Rows are points. Each table stands for the endless flat space through its points: a line for two points, a plane for three, and so on. The two share one point or none. Which?
In the rows, 128 means zero.

First (2 x 3):
[141 116 121]
[141 104 148]
Second (2 x 3):
[139 112 122]
[135 112 106]
They share: [141 112 130]

First (2 x 6):
[156 144 98 100 149 82]
[147 165 119 88 143 106]
Second (5 x 6):
[157 184 137 109 107 121]
[139 94 101 97 171 123]
[171 191 142 44 152 76]
[168 109 113 63 186 109]
[137 181 134 60 146 75]
They share: [150 158 112 92 145 98]

First (2 x 9):
[133 109 166 126 110 102 174 91 100]
[134 117 162 120 101 101 167 92 99]
Second (5 x 9):
[112 75 134 91 112 144 174 96 62]
[136 161 201 119 80 82 143 96 115]
[115 98 162 135 72 106 145 120 49]
[120 111 172 143 64 92 140 124 56]
[132 81 139 123 80 116 175 106 65]
They share: no point

First (3 x 12):
[118 164 107 122 134 159 150 109 127 169 123 105]
[137 174 114 122 117 174 149 117 105 185 135 102]
[119 165 105 119 132 156 158 93 132 170 111 111]
Second (3 x 12):
[74 167 73 101 146 143 128 101 146 182 120 78]
[92 157 85 107 139 139 125 112 143 179 123 89]
[119 139 101 111 126 128 115 127 142 179 123 106]
They share: no point

First (4 x 18):
[94 79 156 85 76 170 172 156 131 156 147 133 150 93 166 156 155 125]
[97 58 162 77 92 184 180 161 139 151 159 113 143 87 182 142 157 150]
[165 104 142 132 120 167 142 162 108 82 106 127 169 132 131 177 169 153]
[172 127 123 144 120 150 122 145 99 77 90 123 178 144 111 176 165 142]
Second (2 x 18):
[133 123 151 126 81 160 127 123 125 116 113 112 143 99 138 138 165 146]
[134 117 145 123 87 160 135 129 122 120 113 115 150 107 138 144 163 145]
They share: no point

First (7 x 24):
[99 98 138 105 208 140 86 136 155 164 124 134 153 144 109 149 97 178 123 137 113 116 147 92]
[98 89 143 98 146 191 127 137 149 123 133 130 128 47 114 120 56 206 148 171 145 133 109 143]
[99 141 209 167 173 153 150 46 137 126 102 116 118 102 147 170 121 134 61 177 152 139 96 90]
[99 116 162 103 139 165 144 95 157 116 93 111 104 98 163 188 131 124 127 155 109 182 77 109]
[88 124 186 110 135 150 157 42 163 101 72 90 94 102 194 190 177 81 89 176 107 201 49 94]
[76 135 154 114 134 164 135 78 178 154 85 93 117 93 183 181 135 116 103 178 107 169 91 108]
[97 67 95 64 189 130 95 143 151 130 127 98 111 128 142 154 112 167 157 148 107 140 100 106]
Second (7 x 24):
[63 108 135 157 198 186 126 105 152 112 151 104 55 101 83 112 125 173 71 208 140 206 126 152]
[97 112 180 93 213 141 156 78 129 146 66 110 119 101 120 156 86 150 114 160 70 160 76 95]
[107 62 147 94 199 162 119 71 166 91 87 130 109 145 86 88 99 170 105 151 123 163 108 102]
[67 156 172 142 183 142 124 112 155 146 99 128 120 64 166 188 124 134 116 180 113 168 62 84]
[110 81 173 106 141 161 131 101 170 102 98 134 116 81 189 153 132 125 137 152 146 136 91 106]
[71 116 157 189 205 174 139 115 156 104 127 135 41 57 141 130 116 151 104 201 165 179 91 128]
[67 146 161 140 182 148 128 105 154 131 109 129 113 79 148 178 122 148 94 188 114 176 81 104]
They share: [93 102 163 99 162 157 124 95 160 123 102 117 126 102 144 152 126 142 114 162 115 160 95 105]

First (5 x 24):
[159 98 110 165 184 112 108 145 202 143 128 162 146 137 139 121 188 139 132 161 108 154 138 150]
[138 103 134 146 131 96 142 189 93 122 88 118 178 160 130 211 92 87 88 84 58 146 132 177]
[152 115 92 140 197 58 117 180 155 129 116 145 193 163 182 150 159 87 169 132 123 116 165 151]
[170 92 132 154 142 125 123 151 194 164 96 143 123 154 136 143 165 153 136 142 113 157 116 145]
[184 79 133 129 131 113 138 145 180 174 62 112 142 186 147 151 155 108 159 131 122 120 104 161]
Second (3 x 24):
[161 109 103 144 135 152 99 132 130 134 76 126 191 165 151 169 177 138 110 98 121 175 107 129]
[167 107 128 133 139 119 132 154 167 118 96 142 154 182 125 166 160 145 123 121 98 149 119 150]
[163 110 108 140 135 146 106 136 138 128 80 130 184 171 145 169 175 142 113 102 117 170 109 132]
They share: [159 93 128 151 147 113 128 158 161 146 96 134 150 156 133 160 146 119 119 127 92 147 123 162]

First (4 x 24):
[120 83 112 83 142 124 133 189 136 168 164 120 87 112 124 162 155 121 84 150 61 135 141 113]
[124 129 130 131 154 170 79 143 134 146 124 142 117 182 90 94 135 121 160 112 93 137 159 115]
[101 140 141 152 129 153 62 132 111 106 154 138 117 155 103 82 115 94 153 86 123 127 126 94]
[120 87 115 83 153 135 131 185 146 167 148 121 92 124 116 161 164 125 92 152 57 136 144 114]
Second (4 x 24):
[103 82 145 127 141 159 81 187 94 125 169 126 91 110 84 135 116 82 159 116 73 116 133 92]
[101 121 134 110 109 137 81 124 111 139 169 129 117 88 127 137 123 95 142 125 70 110 158 66]
[99 85 110 122 155 181 87 214 109 111 187 95 63 134 89 151 89 85 116 99 66 114 132 118]
[92 117 108 106 120 163 80 151 116 121 190 98 90 95 126 160 92 88 115 110 54 100 159 80]
They share: [114 112 125 119 134 139 96 160 121 141 160 131 102 137 113 118 131 109 122 117 93 132 138 106]

First (4 x 24):
[157 103 153 127 143 164 164 99 115 75 166 126 105 184 157 124 141 142 100 174 160 179 118 110]
[174 141 115 172 101 148 149 150 107 153 146 66 72 116 165 114 92 129 181 125 67 127 81 166]
[151 151 147 179 134 163 136 162 99 109 114 113 85 165 117 109 61 113 144 106 115 139 117 132]
[164 113 131 142 119 162 167 114 123 105 162 96 102 150 173 128 130 149 127 163 127 159 101 138]
Second (6 x 24):
[159 119 155 158 64 166 172 128 146 120 125 94 78 180 184 143 120 169 133 130 175 147 84 101]
[180 119 118 137 178 175 170 116 101 113 171 122 119 174 152 128 167 153 111 184 105 150 132 126]
[169 77 149 133 151 157 149 109 117 94 151 86 103 169 131 106 135 174 169 147 136 130 113 124]
[161 88 163 134 141 128 109 106 115 116 158 77 109 177 115 81 90 140 162 132 160 136 95 161]
[174 109 140 152 145 166 175 105 116 79 137 104 92 147 155 125 104 132 141 161 90 153 103 141]
[169 113 121 148 190 172 174 112 90 54 155 114 102 118 138 115 104 113 141 174 45 163 128 155]
They share: [160 122 138 150 126 162 158 125 115 103 150 104 97 158 156 122 113 138 129 149 127 156 107 133]
